Each row of a before or after table is a point. The points were changed in one or more steps. Then noise was added and the rows were shuffled. The steps act on columns, c1 being the first. Write out the steps. A step turns or swaps two columns, mirrors them in a line or flattens them onto one, adds a multiple of one to another, or multiplies or shifts one. Angles are multiples of 10 degrees, from the lower column toward the higher: turns from -170 to 170, lines from 10 to 170 but not 90. Use the fewest steps. Two steps may share a column if one is a turn and the other turns, adds or multiplies; they go together, in the order done. Otherwise the lowest column goes first.

Before (10 x 2):
[[ 28  13]
 [ 27 -23]
 [ 25  44]
 [ 41 -14]
 [-13  -1]
 [-33 -15]
 [ 12  60]
 [ -6 -17]
 [ 20  44]
 [ 31 -20]]
After (10 x 2):
[[ 41 -35]
 [ 20  34]
 [-13   4]
 [ 31 -35]
 [ 25  31]
 [ 29   0]
 [-32   1]
 [ 27 -36]
 [ -6 -13]
 [ 12  55]]
Steps: add -0.5 times c1 to c2

Before, 8 rows:
[[ -3 -35 -42]
 [ 10 -17  56]
 [ -6 -11  33]
 [ 11   1  19]
 [ -5  18  53]
 [-28  30  -1]
 [ 37  41  48]
 [ 21  21 -16]]
After:
[[ 19 -11  32]
 [ 46 -12  40]
 [ -1  18 -29]
 [-32  29  12]
 [ 50  42   5]
 [ 27  19  35]
 [ 27   0   4]
 [-28 -36 -20]]
Steps: add -0.3 times c2 to c3; turn c1 and c3 by -40 degrees

Before (9 x 4):
[[  0  -3  -3 -23]
 [  3  14   6  -1]
 [  9 -10  -2 -12]
 [ -5  -4   2   1]
 [  4 -14   5  -3]
 [  7  12 -14   1]
 [  9  12  -1   1]
 [  5   2  14  -1]
 [-26   9   0  21]]
After (9 x 4):
[[  4  14 -14 -18]
 [ -2 -13   4 -14]
 [  3  13  -2 -23]
 [  0  12   6 -10]
 [ 10   8  -1  95]
 [ -9 -10  -2 -38]
 [ -2  -5   3  15]
 [  2   3  15 -16]
 [-22  -2  -3 -24]]
Steps: turn c1 and c4 by -70 degrees; multiply c4 by 3

Before (12 x 6):
[[-18 -16   4 -22 -32 -44]
 [ -6  -6  35  -5  10 -57]
 [-58   1  17   6  35  82]
 [-17  10 -22  20 -11  13]
 [-33  -9 -14 -46  -7 -54]
 [ -4  59 -11 -15  19  21]
 [ 30  26  -6 -26  13  40]
 [-31   9  33 -41 -24 -38]
 [-25  -1  11   1 -19 -39]
 [-36  32  19  -2  15  59]
 [-20  -6  -1  -6  -5  29]
 [-41  -4 -20   2  30  44]]
After:
[[ 60 -16  -8   0 -22 -14]
 [ 23 -10 -25  -2  -2  12]
 [ 31  -8   7  -5 -16  10]
 [ 21  28 -50  -5 -19  -8]
 [ 96  13   9   4 -45  -6]
 [ -1   8 -18  -2 -50   4]
 [ -1  14   5   1  52   3]
 [  3  34  16  -3  54   8]
 [ 67  38 -13   0 -27  11]
 [ -7  -6  19  -3  52  16]
 [  5 -20  -2   2  60  -9]
 [-15  25  25   1  44 -25]]
Steps: turn c5 and c6 by -70 degrees; turn c1 and c5 by -150 degrees; turn c2 and c3 by -50 degrees; multiply c4 by 0

Before:
[[  1  40  31  40  -5  -7  -2  32]
 [ 43   9  20 -23  17 -46   3  16]
 [ 35  10   5  -1  16 -43  15  18]
 [  0  16  17 -31  11 -59   4 -17]
 [-20 -26  -8  -6  13 -17  36 -52]
 [ -4  37  26  22 -35 -19 -15  49]
 [  6  -1   2  15  15 -80  14   0]
 [-31 -54 -11  -4 -14 -15  30 -16]
 [-25 -42 -33  -1  17 -16 -15 -37]
 [-12  29  41  20  22 -18  -1  57]
 [-10 -57  22   7   3 -31   0 -45]
 [-50 -55  -7 -17   8 -15  11 -17]]
After:
[[ 40  55  27  14  -9 -35  16 -26]
 [-30 -54 -20  25   9 -38 -17  17]
 [ -4  39   6 -19  50   3  -5 -36]
 [-17 -24  -4  28 -32 -30 -16  45]
 [ -2  40  29 -28  14  16 -31 -25]
 [-57 -64  -5  19 -14 -41   7  14]
 [  0  41   8  -2 -16 -74 -20  -5]
 [-15  32  53 -11   0   3 -15 -58]
 [ -8 -40  20  -4 -20 -57  -7  45]
 [  4  46  22  21 -15 -46  23  15]
 [ 38  50  12  11  -8 -36  -8 -24]
 [-26 -37 -24  -9 -31 -37   7  31]]
Steps: turn c2 and c6 by 30 degrees; add 0.5 times c1 to c2; add 0.5 times c5 to c3; turn c5 and c8 by -160 degrees; turn c4 and c7 by -130 degrees

Before, 14 rows:
[[-21   9   3 -49   1  13   4  19  26 -33 -24]
 [ 53 -44 -27 -10  11 -10 -30 -11 -35  43 -13]
 [ 32 -17  16 -16 -39   4  -5  17 -40  39  23]
 [ -8 -49  26  -8   7  35 -23   1 -11  21  48]
 [-20   2 -12 -32 -43  20 -25 -14  36  -8  10]
 [ -9 -38  28  -9 -46   3  19 -21  23 -27 -13]
 [-20 -38  32   3  15 -45  -1   9  26  36   3]
 [ 15  14  23 -18  24 -44  10  15 -30  16  -6]
 [ 28  -9  35  -8 -23  -4 -20 -45  -4 -22   7]
 [ 52 -41 -41 -21 -14 -46 -46  -3   5 -21  -6]
 [ 26 -19 -14 -46 -48  -9  27  -9  39  11  29]
 [ -7 -18 -36   5   6  -4 -31  -2 -16  24 -14]
 [ 29  -9  19   7  -1  22 -27  -3  34 -41 -20]
 [-10   5 -13   6  -3 -40  27   1  -7  -3  -4]]
After, 14 rows:
[[ 33  17  21 -13 -77   4  15  28 -34  39  19]
 [-12  -4  -4   3  -6 -41 -28   0 -13  -3  36]
 [ 28   8  -3 -10 -46  -3  40 -50  -8 -21  11]
 [ -8  -2  -2   3 -86  21   6 -17  46  -7 -10]
 [ -5  49   7   2  13  36  36   8  -7  20  12]
 [ -2  -9 -20   1   2  12   0  10  17 -33 -37]
 [ 50  45  53 -17  23 -10  -2   1   0  44  -3]
 [ 19 -14   2  -7  47 -45  12  19 -38  16  39]
 [ -8  18  46   3  11  -4  -7   6  19  24 -11]
 [ -5  39 -39   1 -94   4   9 -30  -3 -27 -16]
 [ 38  19 -34 -14 -96 -10 -27  -6  23  11  37]
 [ 23   9 -16  -9  -1  21  32 -15  32 -42 -41]
 [ 53  40  44 -20 -29 -46  -1 -10  44 -21  39]
 [-19  38 -31   7  30 -44  25  19   7  35  49]]
Steps: flatten c1 and c4 onto the line at 160 degrees; multiply c2 by -1; turn c3 and c7 by 130 degrees; turn c3 and c9 by 40 degrees; multiply c5 by 2; add -1 times c6 to c11; add 0.3 times c10 to c8

Before, 11 rows:
[[ -8  -1  -7   7  18  20  15  27   9  15  -8 -15]
 [ 19 -33  46  21  22  14   1  21   9 -26  50 -34]
 [  0  43  27  13  -1  -4  29  -2 -39  13 -26  11]
 [  3 -37  29   2   0  36 -18 -27 -59 -26  22   2]
 [ 29  23  11 -10 -21  31 -17   0   8 -39  -6 -17]
 [-21  -6 -24  -8  15  44  18   7 -40 -30  47  37]
 [-18  23 -33  17 -32  10 -31  10 -24   1  48  -4]
 [-18  12  35 -43   8  33 -25 -21 -31 -58   2 -31]
 [-32  24   4  23 -28 -13 -13 -15 -11  20  34  39]
 [-27   1  11  -9  -3 -10  13  44 -36  11 -15  19]
 [ 25  43   9 -33  21 -19 -12  12  10   5  17   5]]
After:
[[ 21   0 -22 -12  22 -43 -27  10  63 -32 -11  29]
 [  4  34  30 -29  11 -22  15 -27  59 -26  22   5]
 [ 31  -5  10  24   4  -6 -18  43  23  10  36  19]
 [-32 -33   6  76  31 -43  11  13   1   9 -16  11]
 [ -8  36  44 -51  29  20  10  18  23 -22 -39 -32]
 [-35 -19  12   0  -9 -37  19   0 -10 -40   2 -10]
 [-10 -39  27 -21   7  21 -31   2  12  10  41   4]
 [ 14 -22 -28 -39 -16  14  32   6  50   7 -21   7]
 [  8  -2  -7 -23  28  -6  -7  26 -14  16   0 -17]
 [ 18 -21  33  62  14 -93  35 -19  25 -57  20 -17]
 [ 34 -27   2 -33 -14  45   3 -19  31  24 -17  41]]
Steps: turn c1 and c2 by 170 degrees; multiply c4 by 2.5; turn c4 and c6 by 140 degrees; shift c5 by 10; mirror c7 and c12 in the line at 100 degrees; turn c9 and c11 by -140 degrees

Before, 10 rows:
[[-12  -1 -46 -14 -40  23  20 -12  28  29 -55 -23 -10 -19]
 [  2 -52 -49 -38  13   0  24  -9  20   3   9  20 -40   6]
 [ 12  16 -22   0 -57  -4  19 -24  40 -12  17  18   1   1]
 [ -3 -11  27  17  13   5  24   1   2 -48  14  11  10 -53]
 [-14 -30   0  19 -26 -27 -30 -26  -5 -34  13  26 -26 -33]
 [ 12  -9  -3   2  22  -5  21  30 -29  28 -31 -46  19 -14]
 [ 21  27  -5 -26 -19   7   7  12  -2 -16  11  24 -22   6]
 [  0   6  15   7   9  24  -4  14 -28 -16 -10 -40   5  12]
 [ -7  14  27 -34 -20  24 -43  -5   8  19   9 -50 -16  -5]
 [ 52 -18 -58 -29  -6  14  15 -45  26 -25 -27  11  20 -21]]
After:
[[ 10   9 -57 -70  13  -9   4   3  -7 -28 -26  54  19 -21]
 [ 19 -21 -51 -94 -11  -5  20   5  -9 -43   7   3 -38   5]
 [-50  -4  28 -86  33  -9 -40  -1 -22  22  11  -8 -15  -4]
 [ 11  28  26  41  -8 -10  23   3 -28 -35  12  -2  10 -52]
 [ 23  17  -2 -64  15   5   9  -1 -32  16  13  18 -22   5]
 [ 30   8   0  50   3  38 -35  -8 -35 -44  11 -15 -27 -32]
 [-44 -20  -5   5 -21 -10  27   5 -59   7 -32  11  23 -15]
 [ 17  10 -22  -1  40  39  15   4  10   9  15  12   0   2]
 [-41  11  16  17   8 -24   1   1 -56  -3 -12  -1   8  13]
 [-25 -18 -48 -35  49   8  16   2  -1  14 -54 -12 -11 -20]]
Steps: swap c1 and c12; turn c2 and c10 by 60 degrees; multiply c2 by 0.7; multiply c4 by 2.5; turn c5 and c6 by -140 degrees; flatten c7 and c8 onto the line at 10 degrees; shift c9 by -30

Before:
[[-22 -27 -19 -14  -5 -18  -1  13 -21  23  37  32 -11   5  26 -11 -18  22]
 [-54  11  16   2  -8 -14 -33  20 -18  -8 -51  47  13  17  49  13 -24   2]
 [ 21   4 -15  -6 -12 -28  21   0 -10 -10  25  -6 -29   6 -28   4  21   7]
 [ 36 -22 -17 -24  15  15  -6 -40  14  -3   8  -9  -9  23  -8  20 -25 -10]
 [-39  40 -23  -5  45  54  -3  -7 -12  -7  42 -10  18  12  27  13  12  34]
 [ 19  41 -23 -12  22   4  22 -12 -31  33  -9  45  26  -4   7  12 -11  12]
 [-16  32   5   7  -6 -31 -54 -20  10 -17  56  35 -31  33   5 -16 -46  13]
 [-14 -17 -11   2 -26   3   9  -7  35 -11 -13  14   1  -3  26 -24  -8   0]
 [-24  47 -11  48  20 -13   3 -29   6 -12  19  16  -2 -33 -23  60  10 -13]
 [ 41 -12  17   8 -23 -12 -11 -11 -11  23  23   4   3  14 -37   4  17  40]
 [ 14 -26 -10  34   9 -22  29   0  25 -18   1 -10  20  -5 -30 -14  21  37]
 [ 25  17 -14  11  -8 -37 -26  -6 -16   9  21  -3  -2   3   0   1   2   1]]
After (12 x 18):
[[ 14 -26 -18 -16  14 -15  -7  -4 -23  21  38  32 -11   2 -20  23  47 -15]
 [-21 -22 -16 -24 -32  11  -6 -57  18   0  11 -11  -8  22   0 -21  43  18]
 [ -3 -19 -14   7  27   2  12 -20  34 -14 -13  13   1  -3 -10  31  17   3]
 [ -5 -26 -13  37 -14 -20  27  -9  23 -18   4  -8  18  -7  34  -5 -15 -43]
 [ 28  48 -14  47  -6 -13   0 -39   8 -10  19  18  -4 -33 -11 -67 -30   6]
 [ 43   8  19   5  35 -16 -31  38 -20 -12 -57  45  12  18 -47  12  48   6]
 [-22   8 -17  -8   1 -28  22 -14 -12 -11  27  -7 -27   5  20 -18 -38 -14]
 [ -4  38 -21 -17 -31   5  18 -36 -31  33 -10  46  29  -3 -15  -5  31  -5]
 [-23  17 -14   7  -8 -35 -26 -18 -14  11  18   0  -2   2  -1   0  -4  -1]
 [-46 -12  15   6  -1 -13 -12   8 -12  25  24   3   3  15  26 -25  -6 -47]
 [ 12  32   5   7  13 -29 -53 -12   8 -18  56  33 -30  33  -1  15  97   6]
 [ 53  42 -22  -4 -19  56   1 -34 -10  -9  40  -7  15  11 -28   7   0 -37]]
Steps: turn c1 and c5 by -150 degrees; add 1 times c3 to c8; turn c15 and c16 by 150 degrees; turn c17 and c18 by -160 degrees; multiply c17 by 2

Before:
[[ -7   0  12  13   8 -16 -15 -12   0 -26 -17  -6  -7   1 -11  -5  -9  10
  -12 -10]
 [ -9  -7 -24  17  16  19  -3   2 -30 -15  13  -5  26   7  -5  25  68  17
  -16   4]
 [  0   4  18   7  18 -24  13  10  -4 -21 -24   8  18  -4   9   5  -5  14
  -11  22]
 [  0  -6  11  12  13  21 -14 -13   4 -27 -22  -8  25 -18  -1  -8  15 -56
    3  17]
 [ -8  -8  19 -19 -11 -26  -8 -11   5 -26 -13  -9 -63 -17  -9  13  -4  13
    3  -2]
 [ -1  -2  19  19  21   7  -3   5  -4 -17  21 -10  19  -1  43  -1  -8  15
   -1 -11]
 [ -1   1   4  -3  -1 -18  -7 -11   6  -8  -9  -1  11 -26  -6   4  -8   5
    7  -3]
 [ -1  13  21   2 -14  11  -6  -5 -19  -4   0  -8  -8 -17   1  -8  -9  15
   -1   0]
 [-10  -1   3   5  -2 -19  -6  -4 -95 -11 -18  -3  27  -5  -8   9  -3   3
    0   7]
 [  2  12 -17  15  18 -25 -10  26   3  42 -19  -8   6 -11  -4  -8  44  16
    5  14]
 [ -1 -10  14  15   1   4 -10   2   3 -20 -27  -3  20  -9  27   0  -8  17
   -1  -9]
 [-12  -6  21 -36  -5 -16 -13  -2   0  32 -18  -3  21  -9   5  -5  -5 -12
  -12  25]]
After, 12 rows:
[[ -4   4  18  19  15 -28  17  -7  -1 -22 -27   7   4  -9 -11   4  -5  12
    3  24]
 [ 14  -5  20 -64 -10 -25 -16   5   0 -26 -10  -6 -15 -15   7  12  -7  15
    7  -2]
 [  6   1   2   8  -8 -16  -3  11  -2  -9  -5  -1   9 -29   4   1 -10   6
    6  -5]
 [  0  -4  16  26  -5   8  16  -2 -12 -16  20 -13 -13   1 -43  -2 -13  17
  -12 -10]
 [  5  14  20  -7  -5  14  -9   6  18  -4   3  -4 -10 -15  -8  -9 -14  12
   -1   1]
 [-12  13  -8  15 -10 -28  21 -20  -2  41 -13  -8 -11 -13   6  -9  49  16
   12  19]
 [ 11  -8  18  -2 -12 -14  -6  -4  -5  30 -24  -3  44 -10  -3  -6  -8 -10
    1  27]
 [ 14  -2   8   1 -15 -17   7   6   4 -25 -18  -7 -16  -2   7  -3 -10   9
   -2 -11]
 [ 10  -2   4  24  -7 -19  -3  -2  93 -10 -16  -5   8  -5 -25  11  -3   4
   10   9]
 [  9  -7  -9  33  -2  21  16  -7  24 -16   4  -4  -3   7  -3  23  73  18
  -21   3]
 [  6  -6  12  28 -19  17  15  11  -4 -25 -20  -6   2 -16   5  -8  14 -60
   14  15]
 [  1  -8  14  26  -9   4   0  -2 -10 -23 -24  -2   1  -7 -25   0 -10  14
   14 -10]]
Steps: turn c1 and c8 by 150 degrees; turn c3 and c17 by -10 degrees; turn c4 and c13 by -60 degrees; swap c5 and c7; turn c9 and c15 by 160 degrees; turn c11 and c19 by -30 degrees

Before:
[[-42  12   1  36 -26  13   5   3  34  17  -1  30  -7  51  12  50   9 -28
   32 -57   4  22  16 -32 -18  14 -17 -15  16  59  17 -28]
 [ 27  -3  15  33  39  10  -8   0  22 -15 -38  22 -44  -1 -11  17  -7  -6
    4  13 -11  36  -9  40  12 -26 -11   0  14 -54 -23 -21]
 [  1   4 -14 -21  21  20 -11   3   9 -26 -34  17  -2  -2  -3   9   7 -10
   35  14  22   2 -11  25   0 -22  -5 -13 -18 -39 -37 -20]
 [-26  -8 -33  52 -46  20  -5 -21  11   2  -9  55  29  59 -25  54  -6  -1
   40 -46   2  36   8 -12   7  27   5   1  14  51  24   2]
 [ 38  15 -17 -16   7  -7 -17  -1   5  -3 -27   2 -38  -3   1  -7 -25 -13
   -4  40  46  36  18  12   4 -50   9   9   3 -58  -7 -24]
 [ -7  -3  -2   3  26 -15   4   6  20 -35 -26 -10 -27  -6  -6 -23 -33  38
   -2  36  22  27  -4  27   8 -36   8 -22   0 -33 -16 -28]
 [  1 -31   7  -8 -32   3 -13  -9   8 -24   2  -5 -17  11   9  12   3  -8
   -2  -3  -8 -18  40  -2  29 -22 -28   9 -10   1 -24  10]
 [ -6  22  -5   9 -48 -19  -5 -16   6 -10 -22   5  14   0 -18 -31  22 -18
   -3  -1 -19  -5  26 -32  13   9 -23 -17   1 -15 -22  -1]
 [ 16 -26  19  -5 -28   2 -19  -3  32 -43  -6 -17  22   3  19  24  -2 -23
  -27   2 -10 -15 -14 -70  20 -10 -22   2 -25 -35   6   5]
 [ 12  16 -18   5  -8   1  11 -20   8 -50   7 -19  -2 -19  46  34  16  -5
  -13  -9  -3  16   4 -40  31 -10 -16   9  -6 -23 -16  14]
 [-17   9   1  30 -21   4  10   0  11  36  -2  47  13  44 -20  40   9  -4
   55 -12 -20  25  -5 -36 -13  22  -1  25  13  95   5   4]
 [-22 -10  -7  60 -43   1  10 -19  10  21 -38  57   4   8 -14  38  24  10
   26 -31  32   7  16 -38 -11  -2   4  15   3  67   1 -31]]
After (12 x 32):
[[-18   7 -13  17 -23   5   8  -2  10  33  -1  48  12  44 -22  38  13  -5
   54 -10 -21  27  -4 -77 -29  23   0  24 -70  96   4   5]
 [-25 -10  20  39 -46  20  -4 -21  10   5 -10  54  27  60 -26  54  -7  -3
   40 -44   3  37   7 -75 -41  27   6   0 -70  54  25   3]
 [ -6  20  16   1 -47 -20  -7 -17   5 -21 -22   5  15  -2 -16 -29  19 -20
   -2  -3 -18  -6  26 -18  -9   8 -25 -15 -22 -15 -22   0]
 [  0   6  10   4  20  22 -12   6   7 -29 -34  17  -3  -4  -1  12   7 -11
   37  12  20   3 -11  31  25 -23  -3 -11  11 -40 -37 -22]
 [ 25  -3   2  -6  37  12  -2   2  23 -13 -39  22 -45  -1 -13  18 -12  -4
    4  12 -10  36  -8  15 -39 -25 -11  -1  42 -52 -25 -23]
 [ 16 -29   8 -24 -27   0 -20  -3  34 -30  -8 -18  19   2  19  23  -2 -24
  -29   1 -10 -12 -14 -31  -5 -11 -21   3 -73 -36   8   3]
 [-21 -12  -5  30 -42   0   7 -17   9  26 -38  56   1   7 -14  36  25  12
   25 -32  30   7  17 -36 -52  -3   7  16 -37  67   2 -33]
 [ -6  -1   8  -4  25 -15   2   6  18 -34 -29 -11 -27  -6  -6 -22 -30  39
   -2  33  24  25  -3  21  -3 -36  10 -21  29 -32 -16 -28]
 [ 11  14  34  -1  -8   3  10 -20   8 -56   7 -18  -2 -20  46  33  14  -4
  -13 -10   0  18   3  -3  -6  -8 -17   6 -10 -23 -16  13]
 [-43  12 -13  21 -25  12   4   3  35  10   0  29  -8  52  12  50   8 -29
   34 -56   2  21  16 -83 -31  14 -14 -16 -75  61  17 -25]
 [ 39  15  13   8   8  -8 -17  -3   5 -10 -25   1 -37  -2   2  -7 -26 -13
   -5  42  45  37  19  10  21 -49   9  10  15 -57  -5 -24]
 [  0 -29  21 -23 -29   4 -14  -9   9  -8   0  -4 -15  11   8   9   4  -6
   -2  -4  -9 -21  39  -5   0 -19 -30   9 -21   3 -21   8]]
Steps: add -0.5 times c2 to c10; turn c3 and c25 by -120 degrees; turn c4 and c25 by -70 degrees; add -1.5 times c14 to c24; turn c24 and c29 by 50 degrees

Before, 13 rows:
[[-27  38 -30  12  12  24 -38  11  54  10  18  21  50 -30  -5  36  47  35
   57  23  11  -9   8  10  34 -30 -52 -21  -1 -12   4  34   3 -12 -18 -16
  -20 -21  23  13   9 -43  14 -35   5   5 -26 -11]
 [-23   1  -1 -32  -7  25  -8  49 -28 -10 -16   0   5 -46  50   3  40 -48
    6  18  37   6   8  14  -6 -11  30 -29  13   4 -24  21 -32  -2  -2  35
  -41  16  34  32 -40  23 -13 -34  22  17  18 -61]
 [ 33  32  34  24  34 -60 -13  44  53 -25  20 -36  -7 -11   4  13 -25 -36
    1 -33  -3 -25 -14  -5  14  35  -8 -18 -35  45  48 -27  41  34 -24 -27
  -26 -18  21   1  -9  -8  28  27 -10   0  22  19]
 [-40  13  11  17 -27   9  32  43  25 -24 -25  37  73   8 -36 -25 -33  -6
  -25  33   3  -1  -7 -29 -39  43 -26  25  13 -20 -19   1  33 -23 -20  -6
   41 -11   5  12  26  38  -2  27  31  43   6 -64]
 [ 25  -3  22  29 -40  18 -51   9 -23 -17 -21 -42   9  27 -24  68  50  29
  -14  45  25 -14  53 -21 -47 -34  11  52 -30  30  36   9  28  45  16  37
  -20  -3  18   2  12 -15  36  28 -10  24  27   1]
 [ 11 -36 -28  49  45  17 -17  29  20  -8  -1  11  24 -37 -29  19  -4   4
   52  21  -8  48  18  49 -20 -32   4 -11  15 -18   1 -31   4   1   5  23
  -34  40 -53 -29   8 -20  -3 -12  35 -24 -14   0]
 [-17  32 -45 -15 -39  -4 -18  65 -13  22  48   7  24   2  -7  20  20 -57
  -32  48  31 -27  53  16 -15  19 -38  13 -41 -14  32  16 -31  23  67 -35
    6  -1 -44 -31 -32  -7  13 -26 -15  51  63   3]
 [ 23  51 -22 -29  20 -14  39  63   2  -4   0  18  12   2 -17   1 -11 -33
  -14 -34 -40 -26  25  10 -24 -11  -6  -7   2 -24 -43 -14  27  11  25 -28
  -11 -28 -19 -14  39 -23 -20  44  -2 -35 -28   9]
 [-18 -30  26  33 -39 -10 -49  47 -33 -14  31  31  -3 -45  28  14 -14   9
  -24  38 -29  -6  10 -31  11   8 -25 -14 -13  23  -3 -52  30  19 -16  -1
   28  21   5 -37  34 -29  21 -33  -2 -14  65  11]
 [ 26  12  37 -10  53   1  32  -8  -4 -48  29  10  15  -9  32   9 -22   7
  -18 -38 -28 -29   5 -17  29  49  21  -9  45  -6 -41 -41 -22  30 -21 -47
   30 -12 -44  -5 -45  39 -21 -34 -11 -27  -6 -35]
 [-14  38 -50  -6  49 -11 -51   0  23 -12  44  29  34  24  57  39  23  36
  -14  -2  13   7  38  24 -53  23   9   8  41  28  40 -19 -25  34  24  19
   39 -30 -16  11  44 -36   5  51  -8 -26 -15   4]
 [ 49   3 -28  -8  23  -3 -34  48 -24   3 -38 -19   3 -35 -21  42 -43  13
   29  37 -12 -26  28   9  25 -35  -3 -29  37  17  32  -1 -35 -21 -16 -25
   14  34  24  41  41 -21 -29  48 -13 -22 -27 -19]
 [ 40 -29   0   7  23 -34  40  -3 -34 -17  42 -11 -18  29  32  52  27 -12
   -7 -19 -24  -2 -30  39 -58 -22 -20  55  27  -8   3  22  17  40  -3  27
   37  16  -8   9  -5  36  17 -11 -20  42 -11 -40]]
After, 13 rows:
[[-13  44 -36  -2  49  -9 -50   2  26 -10  40  21  34  23  59  38  33  22
  -14  -3  12  10  37  20 -53  22   9  10  52  27  40 -21 -26  51  22  12
   42 -27 -16   8  50 -36   5  51  -8 -24 -16 -10]
 [ 31  32  46  26  28 -58 -13  43  51 -26  18 -26  -9  -9   7  13 -35 -32
    5 -34   0 -27 -14  -3  12  34  -9 -19 -48  46  46 -27  44  18 -25   7
  -25 -14  22  -3  -8 -10  29  25  -9  -1  24  32]
 [-39  13   6  20 -30  11  33  43  25 -22 -26  23  74   8 -38 -25  -6 -30
  -26  29   1  -5  -9 -28 -38  41 -25  26  17 -22 -19   1  34 -25 -19 -57
   41 -13   3   7  26  36   0  26  29  42   7 -28]
 [ 24   3  38  29 -43  19 -49   9 -23 -17 -23 -29   9  27 -24  68  31  51
  -17  46  22 -16  51 -21 -48 -33   9  50 -41  32  33   8  27  33  13  20
  -18  -6  15   1  12 -16  32  30 -11  24  23 -34]
 [ 40 -29  12   5  20 -32  39   0 -35 -17  41 -10 -17  30  31  55 -12  21
  -10 -20 -25  -2 -28  38 -55 -23 -21  59  36  -8   2  20  15  33  -3 -21
   37  19  -7   0  -5  37  14 -10 -23  42 -13 -42]
 [-25  40 -36  13  11  21 -36  14  53   3  16  11  46 -33  -5  35  35  43
   58  22  11 -15  10   8  32 -28 -54 -21   3 -11   3  34   6   2 -18 -17
  -22 -23  22   5   6 -41  11 -36   3   3 -25  10]
 [-19  36 -36 -15 -43  -4 -16  66 -11  18  47   5  23   5 -10  19 -56  22
  -31  46  30 -29  52  11 -14  20 -36  11 -56 -13  30  14 -33  36  66 -18
    7  -5 -44 -11 -33  -7  13 -24 -16  51  63  31]
 [-16 -28  28  30 -37  -8 -50  47 -35 -14  28  20  -5 -45  24  16  10 -16
  -24  38 -30  -4   6 -28  14   6 -26 -14 -19  23  -6 -49  31  12 -15   7
   25  21   3 -13  33 -25  21 -32  -3 -17  67   7]
 [  9 -38 -27  49  48  17 -16  32  24  -8  -4  10  20 -35 -33  14   1 -11
   50  23  -7  46  17  50 -20 -31   5  -8  19 -19   0 -37   6  12   5  14
  -35  37 -53  -9   7 -23  -4 -14  34 -29 -14 -22]
 [ 24  50 -17 -34  21 -12  38  59   0  -4  -2  10  17   5 -18   1 -32 -14
   -9 -33 -40 -26  21  10 -27  -9  -1  -8   2 -27 -43 -16  30  17  26  -6
  -12 -28 -21  -7  39 -22 -25  47   2 -37 -27  29]
 [ 50   2 -37  -8  23  -6 -34  53 -25   1 -39 -10   4 -33 -22  39  12 -44
   25  34  -6 -25  21  10  21 -38  -3 -27  51  13  33  -2 -36 -12 -13 -27
   17  37  28  16  39 -17 -33  49 -14 -19 -29  13]
 [ 27  16  44 -10  53   1  33  -6   0 -49  30   6  18 -12  32   7   7 -18
  -18 -37 -31 -27   5 -15  32  47  20 -11  55  -8 -39 -39 -19  14 -23 -54
   30 -12 -47  -1 -45  40 -23 -36  -8 -28  -4  26]
 [-25  -1  -2 -30  -8  27  -3  52 -26  -9 -21  -1   7 -50  49   7 -47  41
    3  15  38   5  10   9  -8 -12  28 -34  19   7 -26  22 -31  -2  -1 -34
  -42  17  39  19 -38  22 -12 -33  23  19  18 -58]]
Steps: turn c3 and c34 by -20 degrees; multiply c12 by 0.7; swap c17 and c18; multiply c29 by 1.3; turn c36 and c48 by -60 degrees; multiply c40 by 0.4
